Each row is a point. Each copy is the shape, with its points in the same order, stretched, turned, moved and blurred by noise. Say if it was mirrored as well.

Shape (7 x 2):
[[ 50   6]
 [-11 -30]
 [-32  29]
 [-34  -7]
 [ -8  31]
 [ -1  15]
 [ 30  33]]
Copy 1 (7 x 2):
[[-27 -47]
 [-13  23]
 [ 53  10]
 [ 22  28]
 [ 40 -12]
 [ 18 -10]
 [ 14 -42]]
Copy 1 is: only turned
Copy 2 (7 x 2):
[[-58  26]
 [  3 -21]
 [ 37  39]
 [ 31  -1]
 [ 11  45]
 [  0  29]
 [-31  53]]
Copy 2 is: mirrored
Copy 3 (7 x 2):
[[ 60 -22]
 [  8  38]
 [-31 -31]
 [-23  14]
 [ -8 -43]
 [  6 -23]
 [ 34 -55]]
Copy 3 is: mirrored
Copy 4 (7 x 2):
[[ 51  -6]
 [-36 -21]
 [-41  59]
 [-54  22]
 [ -4  50]
 [ -6  29]
 [ 39  29]]
Copy 4 is: only turned

Shape (9 x 4):
[[ -4  19   0   3]
 [  4   9   6  -4]
 [ -6 -21 -24 -23]
 [ -7  -1 -20 -11]
 [ 53  -9   1 -24]
 [-10  17  -2   3]
 [-11  15  -6 -27]
 [  6 -47  -5   4]
 [ -5  14  10 -16]]
Copy 1 (9 x 4):
[[ -6 -15  23 -11]
 [  3  -3  23  -7]
 [ 16  32 -12 -14]
 [  2  15  -1 -16]
 [ 42  -5  10 -22]
 [-12 -12  21 -14]
 [  1  12  37 -23]
 [ 18  32 -39  27]
 [  1   2  38  -7]]
Copy 1 is: mirrored
Copy 2 (9 x 4):
[[-12 -10   1  -6]
 [  2  -7  -7  -6]
 [ 24 -32 -29  23]
 [  1 -26 -18  14]
 [ 33  -5 -60  -5]
 [-10 -12   5  -2]
 [  7 -40  -7  -7]
 [ 30  11 -19  34]
 [  8 -21   1 -13]]
Copy 2 is: only turned
Copy 3 (9 x 4):
[[ 12  10   1 -22]
 [  6  -6  -7  -9]
 [-39 -16  32   6]
 [-20   1  23 -12]
 [-40 -35 -57   5]
 [ 13   9  11 -21]
 [ -3 -22  20 -32]
 [-26  -3   6  55]
 [ 13 -19   5 -20]]
Copy 3 is: only turned

Shape (14 x 8):
[[ -4 -15  24 -21 -34  16  30  35]
 [ 16 -17  -4  -6  -2 -19  -3 -13]
 [  8 -10 -19  -6   0  -2  15 -12]
 [-26  -7  15 -34  25   8   9  21]
 [-17 -33  11  17   7   3 -15 -32]
 [ -3 -29  19  -6  39 -17 -38  10]
 [ 19 -16 -40   3 -16  18  10   7]
 [ 23 -12  13 -22 -15  33  22  15]
 [ -8 -38 -11   7  17 -22  -3  -4]
 [ 12   2 -32  20 -28  19  27   5]
 [ 25   6 -24   1 -12   8  20 -11]
 [  7 -10  -6 -36 -35  25  -6  19]
 [-33  23  20  -6  11 -15   2  38]
 [-44 -18  22 -16  25 -30 -15   1]]
Copy 1 (14 x 8):
[[-49   9 -26  32  14   3   5  -9]
 [  1 -11  21   9   5  21   1 -13]
 [  6   3  29  12   5  12  -6   4]
 [  0  32  -7 -32  28   8 -33  -7]
 [-12 -22  40 -29  26   5   0  12]
 [  2 -11  26 -59   4  30 -17 -34]
 [-24  19  34  18 -34   3  10  -3]
 [-24  21 -11  21  26  10  28 -11]
 [ -6 -10  48 -23  -6  24 -23  -2]
 [-17   9  28  34 -37  -8  12  29]
 [  8  14  20  28 -10   5  13  10]
 [-40  19  -2   7   1 -10  14 -44]
 [ -4   8 -33 -27 -10  -2 -44   7]
 [ -1 -17   7 -49  23   5 -49  -7]]
Copy 1 is: only turned
Copy 2 (14 x 8):
[[  6 -45 -36 -15 -10 -11 -45  21]
 [-28   5   0 -18 -19  13 -10 -21]
 [-17 -12  -5   1 -20  14  -2 -19]
 [ 32 -36  21 -15 -20  42 -21  13]
 [-14   5  30 -21 -29 -18  13 -23]
 [ 22  20  41 -39  -9  41 -11 -27]
 [-11  -1 -26  18 -14 -12 -12 -33]
 [  6 -35 -49 -13 -36 -15 -36 -29]
 [ -9   0  48 -10  -6  26 -14 -19]
 [-25 -21 -43  28   8 -36  -5 -23]
 [-27 -15 -38   8 -14   2   1 -30]
 [ 17   1 -56  -5 -31 -11 -23   6]
 [ 20 -28   3  -8  42  36  -8  33]
 [ 10  -5  60 -31  -1  43  -2  29]]
Copy 2 is: only turned
Copy 3 (14 x 8):
[[ 27 -17 -28  -6   8   9 -44   1]
 [  0  -2  -5   2 -20  -9  11 -10]
 [ -9 -20   6  -3 -17 -12  -3  -1]
 [ 15   9  12 -20   0  32  -3   4]
 [ -4  -1  12 -27  -7 -14  14 -36]
 [  0  33 -10  -9  -8  24  41 -19]
 [-25 -34 -10   6  11 -14 -10  12]
 [ -1  -6 -21 -17 -10  -5 -36  12]
 [ -5 -18  -3  -6  -6   9  18 -23]
 [-24 -48  10  16  18 -18 -33   2]
 [-22 -24   9   7 -16 -20 -17   6]
 [ 18   4 -28   2  17 -13  -4  29]
 [ 19  11  24  20  27  32   0  -5]
 [ 26  19  19 -11   2  23  30 -22]]
Copy 3 is: only turned
